Each row of a before or after table is a point. The points were changed in one or more steps. Then noise was added and the rows were shuffled. The steps act on columns, c1 being the first. Write out the steps. A step turns or swaps two columns, mirrors them in a line or flattens them onto one, adds a multiple of one to another, or multiplies or shifts one. Angles are multiples of 10 degrees, from the lower column toward the higher: turns from -170 to 170, lines from 10 to 170 but not 90. Use the fewest steps. Two steps may share a column if one is a turn and the other turns, adds or multiplies; they go together, in the order done. Otherwise the lowest column goes first.

Before:
[[ 39  46]
 [ 81  -8]
 [ 61 -22]
 [  3  18]
 [  7  -7]
 [ -4  16]
 [ 53   4]
 [ -5 -43]
 [ -1  14]]
After:
[[ -8  -5]
 [-40  20]
 [ 30 -52]
 [-14 -51]
 [-36 -73]
 [ 16  -1]
 [-42 -50]
 [ 14  -4]
 [ 16  -8]]
Steps: turn c1 and c2 by -110 degrees

Before:
[[-29 -30 -18  10]
 [-19 -22  34 -14]
 [ 53   0 -35  24]
 [ 24 -14 -58   8]
 [ 35   1 -43  27]
 [ 21  56  13 -49]
 [ -6 -18 -40   8]
 [-32  66  47 -30]
 [ 48  -3 -51  31]
 [ 33  45   1 -45]]
After:
[[ 44   1 -34 -43]
 [  4 -18 -41   9]
 [-40  58  14 -36]
 [ 17 -16 -57 -22]
 [-32  47   3 -47]
 [ -2 -29 -17  32]
 [ 46  -6 -50 -34]
 [ 39   2 -45 -23]
 [-40  67  45  19]
 [-19 -23  34  15]]
Steps: turn c1 and c4 by -70 degrees

Before:
[[ -13  -23 -121   -1  -41    1    5    5]
 [ -37   10   22  -32  -22  -11  -19    0]
 [   6   17   31    5  -34  -29  -16   20]
 [ -27   -6   30  -18    9  -28  -20   18]
 [ -24   -3   31   -4  -41  -20    8    0]
 [ -28   12   -7    0   18   40  -14   -4]
 [  14    4   29  -28  -34  -27  -23   -7]
 [   3    2   26  -26  -28   45   -5   43]
 [   1  -28   39   -5  -19   -8  -15    1]
 [   8   -2   -4  -20  -24  -29   35    0]]
After (10 x 8):
[[   4    1   26   78  -29   44   -5   44]
 [ -38   10   22   87  -45  -11  -19   -1]
 [   8   -2   -4   62  -21  -29   35    0]
 [ -13  -24 -121   29   30    1    5    4]
 [ -27   -6   30   35  -41  -27  -20   18]
 [ -28   12   -7  -12  -14   40  -14   -4]
 [  15    4   29   86  -28  -27  -23   -7]
 [ -24   -3   31   35   24  -21    8    0]
 [   0  -28   39   25    5   -8  -16    0]
 [   6   18   30   11   36  -29  -15   20]]
Steps: multiply c4 by 3; turn c4 and c5 by 140 degrees

Before:
[[-21  41  -4  12  16 -17  19 -15  12]
 [-35  35 -16  -5  29 -10  14   2   9]
 [-14 -14  15 -17  20   7  16 -47 -12]
 [-45  22 -20   9  -5 -22  29   6   2]
 [-22  32 -19  13  12   2  42 -18   8]
 [ -9  26 -22  25  16 -40  13   3  14]
 [-12 -21 -10  33   5  21 -34  -7 -16]
 [-13  32  10  10   8  -9  18   0  10]
 [ -4 -29   5  28  12  19  -8  19 -23]
 [-20  29   4   9  -2 -19   3 -17  23]
 [  5   8  -3 -34  -2  11   5 -42 -21]
 [  4 -31   0   0  14  27   5  -3  20]]
After (12 x 9):
[[ -14  -30    6   28   11   56   23  -15   -6]
 [  45  -14   14  -18   20   22   12   20   16]
 [  12  -21  -10   32    5   63   15   -5  -34]
 [  29   31  -19   13   12    6   -8   -6   41]
 [  27   30    4    9   -2  -56  -23   -5    3]
 [   9   32    9   10    7  -26  -10   -9   18]
 [  21   35  -17   -5   28  -30   -8  -30   13]
 [  25   41   -4   13   16  -50  -11   -7   18]
 [  30    8   -3  -34   -2   33   22   30    5]
 [   4   25  -22   26   16 -121  -14   -9   12]
 [  24   23  -19    9   -4  -66   -2  -38   29]
 [   0  -32    0    0   15   81  -19    4    5]]
Steps: turn c1 and c8 by 130 degrees; multiply c6 by 3; turn c7 and c9 by 90 degrees

Before (13 x 12):
[[-24  -9   6 -22  -2   1 -50   5   6   3  -7 -30]
 [ -5  15   0 -14   6   2  14  -3   8 -35  -2 -23]
 [  8  -4   6 -47  -7 -30 -34  29  -4   4  11  -5]
 [ -5  39   7  -7   6  16   5  12  14 -17  12 -28]
 [-27   4  -4  34 -12 -26   3  33   7  -7 -27 -18]
 [-25   7 -18 -16  -7  17 -18   2   2  24 -30   7]
 [-14  -1 -14  -2   7   9  27   6  62   5   3 -27]
 [ 23  -2  15  -8 -55   5  -2  16 -15 -10  26  -7]
 [-50  37   3 -21 -15  18 -10 -26  -6 -17  18   1]
 [  3  -4  -8   9 -10  54 -36  -3  47 -27  24  11]
 [-20  -1 -15  -1  -9   3  -5  50 -11 -16  43 -53]
 [  8   3 -23 -20  21 -12  -2 -33   1  43  13 -45]
 [  2  22 -25   8 -17 -10 -36 -18  19 -30 -11 -55]]
After, 13 rows:
[[  -5   15    4  -15    5    4   13   -2    8  -35    0  -36]
 [ -13   -2   -5   -2    6    9   30    6   61    5    5 -119]
 [ -24   -8  -12  -21   -1    2  -49    5    7    4   -7  -40]
 [ -25    7  -23  -16   -1   17  -10    3    1   24  -31    3]
 [  -5   38    9   -8    3   16    2   12   14  -18   14  -48]
 [ -26    3   -2   35   -6  -26    4   33    6   -7  -27  -28]
 [  22   -2   13   -7  -59    5   -8   16  -16  -10   15   15]
 [ -21   -2  -17   -3  -15    3    2   49  -12  -16   41  -38]
 [ -50   37    1  -22  -18   18  -10  -26   -6  -16   15   10]
 [   9    3  -22  -20   18  -12    6  -32    1   43   16  -46]
 [   2   -4  -20    8  -14   54  -30   -4   47  -26   21  -60]
 [   8   -5   -6  -47  -10  -31  -35   28   -4    5   11    0]
 [   2   22  -35    8  -16  -10  -25  -19   19  -30  -14  -83]]
Steps: turn c3 and c7 by -20 degrees; turn c5 and c11 by 10 degrees; add -1.5 times c9 to c12

Before (10 x 18):
[[-22  15  -8 -13 -12   5 -19  62  43   1 -23 -25  20 -62 -18 -14  11 -43]
 [ 42  -5  56 -67  -3  27  28 -18 -40 -51  35  34  51  29  42 -21   7  29]
 [-29   1 -38   0 -16   1  31  67  34  23 -46   6 -54 -35 -21 -20  58 -30]
 [ 63  -9  24  47  -9 -19   8  -5 -19 -63  60  45  17  35  40 -17 -35  52]
 [  0 -25  -6  23  -2  40  14 -30 -68 -77  73  41  42  23  38   1 -17  31]
 [  3  24 -19  -5  31  -6   3  16   8  37  -3 -11 -12 -11  -2 -16  28 -73]
 [ 34 -37  23  31   9  20 -30 -18 -38 -58  -4  21   9  16  54  34  15  24]
 [ 11  55 -51   5 -12  35  -7 -10  24   3 -33 -14 -25 -41   4   0  24   1]
 [-21 -22  16 -36 -36 -35  38  -3  36 -24  13 -48 -46 -20   3 -29  -8 -51]
 [-28   8 -19 -16 -51 -18   5  23  23  11 -64 -38  -8   5 -28 -70  15 -70]]
After, 10 rows:
[[ 34 -38  23  18 -43  -5 -30 -19 -38 -57  -4  21  10  16  53  24  15  24]
 [ 12  54 -50  -3 -63 -35  -8  -9  23   4 -33 -15 -28 -41   4  26  24   1]
 [ 42  -5  55 -80 -33 -16  29 -19 -40 -52  35  33  51  28  42 -48   6  28]
 [-28   0 -39  48 -76 -45  30  68  34  23 -47   7 -54 -36 -22  -2  58 -30]
 [-29   9 -19   1  11 -50   3  22  24  11 -62 -37  -7   5 -30 -61  15 -71]
 [ 62 -11  25  44  71  17   8  -4 -20 -64  60  44  17  35  40 -28 -36  51]
 [  3  24 -19   6 -45  18   4  17  10  37  -4 -11 -14 -11  -2  -7  28 -74]
 [-22  15  -9  30 -14 -18 -20  63  43   1 -23 -26  19 -61 -18 -10  11 -42]
 [  1 -25  -6   1 -13  -8  15 -29 -69 -77  73  40  43  23  38   3 -19  31]
 [-22 -21  16 -38  58 -18  39  -5  35 -25  13 -47 -46 -22   4 -38 -10 -51]]
Steps: add -0.5 times c3 to c16; add 0.7 times c8 to c4; add 1.5 times c17 to c6; turn c5 and c6 by 110 degrees

Before (9 x 24):
[[-19  21  -4  -3   0  -5  -5 -16 -22   8  11  36 -17 -13   7  16 -24 -48
   66  43  12  -2 -37   0]
 [  5 -10  -6  27 -42 -15 -12 -12 -10 -46  13  -8  23  25  -5 -17 -23  20
   58   6  11 -26 -19  -8]
 [ -9  13 -17  -1  17  40 -17 -37  41  -7  43 -27  38  48  56  10  -7 -57
   -3   1  -4  34   6  31]
 [-69  -4  -3  41 -20  51 -17  29  26  30  -1 -15 -29 -15 -28  -1   6 -21
  -12 -36 -29 -10 -45 -16]
 [-12 -46  11  40  29   9  45 -23  59  -5 -31  36   0  30  -7  -6  -6  13
    5  -3   3 -19 -32 -48]
 [-15  11   6  29 -10  35 -15  32  -6   7   3  28 -17 -16  49  -1  11  10
   12 -14  12  12  13  -1]
 [ -5 -17 -23 -12  -3  11  32 -32 -25  -7 -36 -16 -31 -11   1  23 -18  11
  -20 -41 -25  22  -3 -13]
 [ -9  20  -7   3  14  44  35   8 -30 -50 -31 -20  11  13 -12  10 -53  12
   24  40  21  40  38  22]
 [-18   5 -67  -8 -46 -23  31   5  55  15 -14  10 -24  35  -4 -50  11  16
  -18 -17 -21 -31  25  41]]
After:
[[  6 -49  -9  26  12 -18 -13  -6 -11  -1 -43 -11  24  64  -5 -18 -21  -4
   59   6  10 -24 -20  -8]
 [-18 -36 -67  -5  35 -17  30   5  57  13 -35   9 -24  89  -4 -50  13  20
  -17 -16 -20 -30  25  38]
 [ -8 -25 -16   0 -56  24 -17 -36  40 -26  -2 -29  39 119  57   9  -6 -45
   -3   2  -4  36   5  30]
 [-12 -86  11  39  11  20  45 -20  58   6  35  37   1  75  -7  -6  -8   9
    2  -1   3 -19 -32 -46]
 [-68 -43  -3  40  -9  49 -19  29  27  -2 -24 -14 -29 -35 -27  -1   6  -4
  -10 -35 -28 -10 -45 -17]
 [ -7 -59 -23 -12  27  23  31 -29 -24   1  10 -18 -32 -28   0  22 -20   4
  -19 -43 -25  22  -5 -12]
 [-19 -17  -4  -3  -7  -7  -3  -6 -22 -21  -5  37 -15 -32   7  17 -26 -32
   67  44  15  -3 -38  -1]
 [-15 -30   5  30 -10  34 -14  28  -3   4 -14  29 -16 -43  53  -2  11  11
   14 -15  10  13  12   1]
 [ -9 -22  -6   3   7  52  35  25 -29  -8  18 -21   8  33 -14  11 -52 -13
   24  41  23  40  37  19]]
Steps: shift c2 by -40; turn c6 and c11 by 20 degrees; turn c5 and c11 by 110 degrees; add -0.3 times c17 to c8; flatten c10 and c18 onto the line at 60 degrees; multiply c14 by 2.5

Before (12 x 48):
[[ 27  -4  20  -7 -24  20  19 -31 -14  -7   1   6  15  -7  13 -11 -27 -11
   19 -15 -28 -36 -12 -28   9 -14  -8 -17  12   5  -4  -4  19  -4 -31  30
  -11  23  -9 -32 -27   9 -34 -17   8  11  10 -18]
 [ 10  22 -16  32 -17 -44 -25  -5  31   2 -20  11  -6 -21  -3 -11  -5  -1
    5  -9  13 -34  18   4   9   4  35  69  27  30 -16   9  12  -7  62  21
  -10   1   9  -9 -22   3 -32  18  31  28 -21   9]
 [ -7   2   4 -16  13  43   9 -23  11 -18 -39  10  10 -16 -21 -10   5  14
   13   4  21  -4  11  -5 -11 -15  46  10  33  -7  -5  32  -8  34 -26  18
  -11 -16  20  -5 -25  30 -13  47  17 -26   2  10]
 [ 46   1  -2   3   3 -14   9  -3  -8  28 -17  -9  -8  -3  -5  27  -9  16
  -19 -44  15   1  -2  13  -5  -7 -35   4  -7 -20 -13  26   8 -12   4  37
   26  47  34 -21  18 -41 -36   2  19 -36  -6  26]
 [  9 -18  36  -8 -10  -5 -40 -22   5 -66  -5 -27  21   2 -28 -23   3  -7
  -10  -5  14  21   3 -11  31   8  23  12  -8  25   4  21  -3   7  19  22
   -4  43 -10  18  22  -6 -32 -10   9 -37  15  -3]
 [  1  48 -39 -12  -3 -25  26   1 -14  22 -14 -25 -11  -9   6   5 -53 -11
   -2  14  -7 -32 -49  13  -8  32 -30 -10  -4 -11  -8  32 -24  -5 -26  11
  -12   2  -6   2 -33  -6 -11 -21  21  14  11 -10]
 [-21  31   2  37  18  -9  13  -9  20 -32  22 -10  25  -3  18 -15 -13  -2
   10 -25 -18  10   6 -24  -7   5   3   5  40  17 -33  -9  -9  15  14   1
   16  -2  -2   6  34  -8 -10  24  12  21 -11  -2]
 [  0   3  -7  -7  -9 -11   3   0  10  -2 -42 -29  -5  -4   6 -29 -31   6
   31   4  17   0  30  -4 -16  -3 -34  -6  12  39 -16   8   0 -14 -12  -9
  -21  37  -1 -80   5   1  14  25   8   3  39 -14]
 [  0  35  -7 -43 -13  -5  19 -13 -23   1 -27  19 -27 -25  -6  -3  -4   3
   25  -4  -4  27  -3   3 -35  -9  18  17  13 -24   8 -11  11 -13 -21  -1
   56  26 -14 -17 -10 -14 -16  -1  25   8  50 -12]
 [ -6   4  22   9   9  -3  -8   5   2 -22 -13 -19  12  36  -4  42  26  -6
   30   3 -12   3  24   3  -8  22 -20 -10  13  -7 -13 -15 -34  12  29  24
  -11 -11 -28  11 -48  33  -8 -33   5 -26  28  15]
 [  9   6 -17  40 -54 -10  12  19 -20  16 -60 -14  -1   2 -24  -3  22  -2
  -10   4   6  -1 -17 -14   6 -27  19   8  19   8   2 -10   0   5  13  -8
   -6  -5 -14 -27  -6 -39  -7  13   4  11  15  13]
 [ -1  -3  15  30  -6   4  45 -22   6  -1  -7 -16  -3  18   7   2  10  29
   40 -14   7  23  19  21 -11  18  38  -8  21 -19  24  34 -16   2  13  22
    4 -25  -2  -3 -19 -22  16 -16   3  30  14 -15]]
After:
[[  7 -16  36  10 -12  -7 -42 -22   0 -65  -4  -2  20   1 -26 -37 -17  -9
  -10  -7  16  23   4 -12  -6   9  23  35  -9  27   3  21  -3   5  21  23
    1  41  -9  18  23  -6 -33  -8   8 -38  14  -3]
 [  8  21 -20 -10 -19 -42 -27  -6 -40   2 -21   2  -8 -20  -3  -4 -12  -1
    6  -7  12 -34  23   4 -66   5  35  20  27  31 -15  10  10  -8  61  22
  -12   2  10  -7 -23   3 -32  19  30  28 -19   9]
 [  2  49 -35   5  -4 -25  30   1  20  22 -16   2 -11  -7   7 121 -21 -12
   -4  14  -8 -32 -49  13   9  34 -29  -9  -4 -11  -7  32 -26  -3 -25  10
   -9   2  -6   2 -36  -5 -10 -21  20  13  12 -10]
 [ 11  10 -19 -47 -56 -11  10  21   0  15 -60   1   1   0 -25 -52   7  -1
  -11   4   7  -1 -16 -14  -6 -30  17   9  17   9   1  -9   1   2  13  -8
   -4  -7 -13 -28  -6 -38  -6  12   5  13  17  14]
 [ -5   5  23  -9  10  -3  -7   8  -7 -23 -13   1  11  37  -4  -2  51  -6
   30   5 -12   4  23   2   7  22 -21 -10  13  -8 -17 -17 -34  11  26  26
   -9 -13 -27  13 -52  31 -10 -34   4 -26  27  14]
 [-19  30   1 -22  17  -6  14 -10 -36 -30  23  -2  25  -3  19   7 -19  -3
    9 -23 -18   8   4 -24  -7   3   3  -5  39  15 -33  -9  -8  14  15   2
   17  -2  -3   5  34  -7  -8  25  12  21 -10   0]
 [ 45  -1  -3  -7   5 -13  10  -3   3  29 -17  -3  -8  -2  -5  54  20  14
  -20 -44  15   2  -1  14  -3  -7 -36  -5  -5 -21 -14  26   6 -12   1  36
   25  48  34 -21  19 -41 -36  -2  19 -37  -7  24]
 [ -9   2   5  17  12  42   9 -23  -2 -18 -38   0   9 -15 -20 -24  -7  15
   15   6  22  -5  12  -5 -13 -17  48 -10  32  -8  -4  33  -8  33 -26  17
  -12 -17  19  -5 -23  31 -14  47  17 -24   0   9]
 [ -4   6  -7  12  -8 -10   2  -2  -3  -2 -43   3  -2  -5   8  32 -41   6
   33   7  16   1  30  -5   2  -2 -36 -18  12  42 -15   8   1 -13 -14 -12
  -17  36  -3 -80   4   2  13  21   9   4  40 -14]
 [ -1  -5  15 -22  -7   3  47 -23 -21   1  -8  -1  -1  22   7 -18   8  30
   40 -15   6  22  17  21   9  19  38 -10  22 -16  24  35 -18   2  11  22
    7 -26  -3  -3 -21 -22  15 -12   5  29  13 -18]
 [  0  34  -9  29 -12  -7  20 -13  41   1 -26  -9 -29 -24  -4   6  -4   3
   27  -4  -5  26  -4   5 -22  -8  18 -33  13 -24   7 -11  12 -11 -23  -1
   50  26 -13 -18  -9 -15 -14   0  25   8  51 -10]
 [ 26  -2  21   0 -22  19  21 -32  14  -5   1   2  15  -9  14  43 -25 -10
   20 -14 -31 -35  -8 -29  19 -15  -7   6  12   6  -5  -3  20  -6 -30  31
   -9  22  -8 -31 -25   8 -37 -15   6  11  10 -20]]
Steps: turn c4 and c9 by -150 degrees; flatten c12 and c37 onto the line at 100 degrees; turn c16 and c17 by 60 degrees; multiply c16 by 2.5; turn c25 and c28 by 80 degrees
